Each point is reached from the start by the listed moves, each made 0, 1 or 2 times, or once backwards (-1), plus a little noise. Is the number of moves made odd or even? Then give how often each move was made.

Moves:
(1): [26  1  1  1]
(2): [-2 37  0  6]
Start: [-6 17  7 13]
Points:
[40 93  9 28] -> even (2, 2)
[-32 -21   4   5] -> even (-1, -1)
[-37  88   5  26] -> odd (-1, 2)

Moves:
(1): [30 -1  4  7 -3  3  3 -2]
(2): [-1 33  5 -6  1  3  2 -1]
(3): [-4 -2 31  1 -2 -2  8  0]
(4): [-4  5  0 26 -3  2 -2 -2]
(5): [ 2  1  4  3 22  5  1 -3]
(6): [-2 -2  0 -2 -3 19 -4 -4]
(7): [-2 -2 -8  1  0  3 29 -2]
(8): [-1  0  1  1  0  7  3 26]
Start: [ 10   7   9   9 -10  -1  -1  -6]
Points:
[80 10 -5 29 13  6  8 47] -> odd (2, 0, -1, 0, 1, -1, 0, 2)
[ 27  69  95   6 -23  53 -10  38] -> even (1, 2, 2, 0, 0, 2, -1, 2)
[ 50 -30  28  77 -52  49  57   7] -> even (2, -1, 1, 2, -1, 2, 2, 1)
[-24   7  50   2  11  16 -27 -11] -> odd (-1, 0, 1, 0, 1, 1, -1, 0)

Moves:
(1): [30  1  2 -1  1 -2 -4  3 -3  3  3 -3 -3 -2 -1  3  8 -1  1 -1]
(2): [-2 25  1 -1  1 -1  7  0 -4  1  2  4 -1  1  4 -1  5  3 -2 -3]
(3): [-3 -1 23 -1  0  1 -1  1 -3  2 -1  1 -1  0  0 -2  2  2  2  6]
(4): [ 0  4  1 30 -2  1  2  0  0 -1  0 -3  0  7  1 -7 -2  0  0 -6]
(5): [ 2  0 -2  2 33  2  1 -1  2  6 -1  0 -3  4  2 -3 -2  3  0 -1]
(6): [ 1  2  0  0 -1 30  1  2 -2 -2 -2  1 -2  4  4 -3  1 -1  0 -1]
(7): [ 4 -6  3  0 -1  0 35  1  3 -4 -5 -3 -7 -2 -2  1  4 -5 -5  0]
(8): [-4  4  0 -2 -2 -1 -1 32  4  1  1 -1  0 -1 -1 -2 -3 -3  0 -4]
(9): [ 2  6  0  2 -1  1 -3 -5 27  0 -3 -2  2 -1  3 -1  2 -1  0  1]
(10): [-3 -3 -3  0 -6  4  3  0  0 36 -1 -5 -2 -3 -3 -3  2 -2 -2 -1]
(11): [-3 -2  0  0  1  2 -1  0  1  3 23 -3  3  0 -2 -3  4 -1 -3  5]
(12): [ 2 -5 -1  0  2  1  3  0  1  2  1 26  2  0 -3 -2  3  0  4  3]
(13): [ 0 -3 -1 -1  0  2  3  1  1  4 -2 -1 24  1  0  3  2 -1 -1 -4]
(14): [ 1  0  0 -4 -2 -4 -2  0  0 -1  1 -1 -1 22  1  1 -2 -1 -3  3]
(15): [ 1 -3 -1  0  2 -4 -1  1  1  0  0  3 -1  1 23  6  3 -1  2 -2]
(16): [-1  1  0  2  1  1  0  1  1  2  2  0 -2  1 -5 23  1 -2 -1 -1]
(17): [-3 -2 -2  1  1 -3 -4  4 -4 -3 -5 -3 -3  0 -3  0 31  0  0  0]
(18): [ 2  0  0 -1 -4 -1  6  5  6  0 -2  0 -2  2  1  2  1 33 -2 -2]
Start: [-11  -8 -19   5 -10   0   2   6   5   5 -10   7  21   2   1  10  -2   5
   0   4]
Points:
[ 18  21 -21  59 -13 -50 -22  22  11  16  -3  29  12  67  35  63  41  70
   0  -8] -> even (1, 1, 0, 2, 0, -1, -1, 0, 0, 0, 0, 1, 0, 2, 2, 2, 1, 2)
[ 29  -4   0 -39 -19  -6 -31  95 -18  24 -11 -26  61  -4 -22   0  33  72
  -3  -8] -> even (2, 0, 1, -1, 0, 0, -1, 2, -1, 0, 0, -1, 2, 0, -1, -1, 1, 2)
[-45 -69  -3  29 -55 -41  66 -12 -18  60 -32 -39  16  42  16  71  66 -13
 -18   4] -> even (-1, -1, 1, 1, -1, -1, 2, -1, -1, 2, 0, -1, 1, 2, 2, 2, 2, 0)

Moves:
(1): [13 -2  1  1 -5 -2 -6  1 -1  6 -1 -4  2  3  2  0 -4  0 -3  0  0 -3 -3  4]
(2): [ 1 13  1 -5  6 -4  6 -1  2  3  4 -2  1  0 -3  3 -6  2  1  4 -1 -2  3 -1]
(3): [ 0  3 22  3  4  6 -1  1  0  3 -2  2 -8  2  1  0 -4  1  2 -6  1  2  0 -2]
(4): [ 2  5  6 20 -2 -9  0 -7 -3 -6 10 -3  7 -9 -1  6  2  5  5  3 -5  6 -2  3]
(5): [  3  -2  -5   5  22   0 -11  -6  -9   1   0   2  -6   4  -6   2   4  -6
   0   0   5   7  -2  -2]
(6): [  4   4  -3   7   2  19  10  -3   5   4  -2 -14   2 -11   0  -2   1   1
  -8   5   7   9   4   6]
(7): [ 4 -5 -2  2  9 -6 26 -3 -6 -3 -3  3  6 -2 -2  1 -1  4 -8 -5 -1  4  2 -5]
(8): [  5   7  -9   2  -1   0  -1  22   0  -8   0  -4   0  -1   4   2   5  -1
   8  -2  -1  -2   3 -13]
(9): [  5  -4   1   3  11  -3   0  -5  22   0  -4  -2   2   0   4 -10   4   3
  -3  -2   4   0  -1  -3]
(10): [-7 -5 -2  3 -3 -1  5  2 -2 11  5 -2 -4 -1 -2  1  0  2  3 -1  7  2 -3 -3]
(11): [  3  -9   3 -12   6   4   1  -2 -10  -8  15  -6  -6  -2   0  -7  -6   3
   7   0   5   3  -4   6]
(12): [ 7  3 -2  3 -3  2  1  5  3 -1  6 12 -3 -3 -3  0 -2  2  0  0  2 -1  1  8]
(13): [-3 -1  3 -5 -1  7 -2  1  2  3 -1  3 13  1 -4 -3 -3  3  2 -1 -2  0 -2 -4]
(14): [ 1  1  0  4 -4  4  2  1  1  0  2  2  0 13  1 -3  0  3  0  5 -5  4 -8  6]
(15): [-4  7 -2 -2  4  5  2  0 -4  2  3  5  1  3 23  5  1  1  9 -5  2  4 -7  2]
(16): [ 4  2  4  0 -1  1  0  4 11 -5  0 -2  2  5  4 24  4 -4 -2  7  3 -3 -1 -4]
(17): [ 5  4  2 -2 -3  0  2 -4 -2  8  5  4  1  1  2 -6 13 -3 -3  1  1  0  2  0]
(18): [ 5  2  2 -6  2  2 -2  4 -4  3 -3 -5 -7 -4  0 -1 11 24 -5  2 -1  2 -9  5]
(19): [ 7 -2 -7 -3  0  3  4 -8  1 -1 -8  1 -6 -2 -7  0  2  1 16 -4  2 -1 -2 -3]
(20): [ -1  -4   1   0   2  -4  -2  -4  -4  -4  -8   3   0   4   4 -10  -6   4
   3  19   8  -6   0  -5]
(21): [ -1   9   1   4  -3  -5   2   4  -5 -10   1  -1   6   8  -4  -1   6   0
   4  -3  19   1   2   4]
(22): [ 2  2  3 -5 -7 -2 -1  1  4  1 -3  7  6 -6  0 -3 -1 -4 -2  7  0 25  6 -5]
(23): [-2 -1  1  2 -2 -2 -2 -4  1  6  2  0  0  6  1  1  1  4  3  0 -1 -2 14 -2]
(24): [-1 -5  5  1  5 -3  0  9  3  2 -3  0  7 -1  1 -2  3  1  9  3 -2 -1  5 13]
Start: [ -6   2   3  -8   7 -17  22  -2   6   2  -5  -6  -1 -20   0  -7  -9   1
  -9  17  10  -4  -2  -4]
Points:
[ 32   7  13 -51   7  -3  15  27 -15 -46 -33 -49 -35 -33 -26 -71 -33  37
  41  43  77 -27   0  22] -> odd (1, 1, 1, -1, -1, 1, -1, 1, 0, -1, 2, 0, -1, -1, -1, -1, -1, 1, 2, 2, 2, 0, -1, 1)
[ 14  33 -17  35  57 -22  95   7   5 -86  33 -40  70 -22 -33 -18 -40   8
 -20  83  69  56  -6 -41] -> even (-1, 2, -1, 2, 1, 2, 2, 2, 1, 0, 2, 0, 2, 2, -1, 1, -1, -1, -1, 2, 2, 1, -1, -1)
[ 34  -1 -37 -31 -39  32  25  37  32  40   4 -13 -15  20  56  48  24  63
   3  -1 -10 -38 -46  -3] -> odd (2, -1, -1, -1, -1, 0, 0, 1, 0, 1, 0, 1, 1, 2, 2, 2, 0, 2, 1, -1, -1, -1, 2, -1)
[ 23  11 -61 -38  12  25  90  10  -3 -29 -60 -14  -8 -35  60  33  15  12
   2  64  26  50  14 -74] -> even (-1, -1, -1, -1, 0, 2, 2, 2, -1, -1, 0, -1, -1, 0, 2, 2, 0, 1, 2, 2, -1, 2, 1, -1)
[ 63  18 -51 -31  69  18  54  32  -9  26  -8   4  -3 -49   9 -54  -3  22
  12  61  25  63   7  16] -> odd (1, 2, -1, -1, 2, 2, 1, 2, 0, 0, 1, 2, 0, 1, 1, -1, 1, 1, 1, 1, -1, 2, 0, 2)
[ 49 -21  30 -43   0  35  52 -41  33   1  -9 -29   8   7 -14 -52  -4  57
  -9 -27  57   6 -10  20] -> even (2, -1, 1, -1, -1, 1, 1, -1, 2, -1, 2, 0, 2, 1, 0, 0, 0, 1, 2, -1, 2, 0, 2, -1)
[ 55  24  37  55  60  18  43  13 -42 -10  54 -88 -48 -30 -17  17  34  42
 -44  12  24  36 -55   2] -> odd (1, 0, 2, 2, 2, 2, 1, 2, 0, 1, 2, -1, -1, 2, -1, 1, 1, 2, -1, -1, 0, -1, -1, -1)
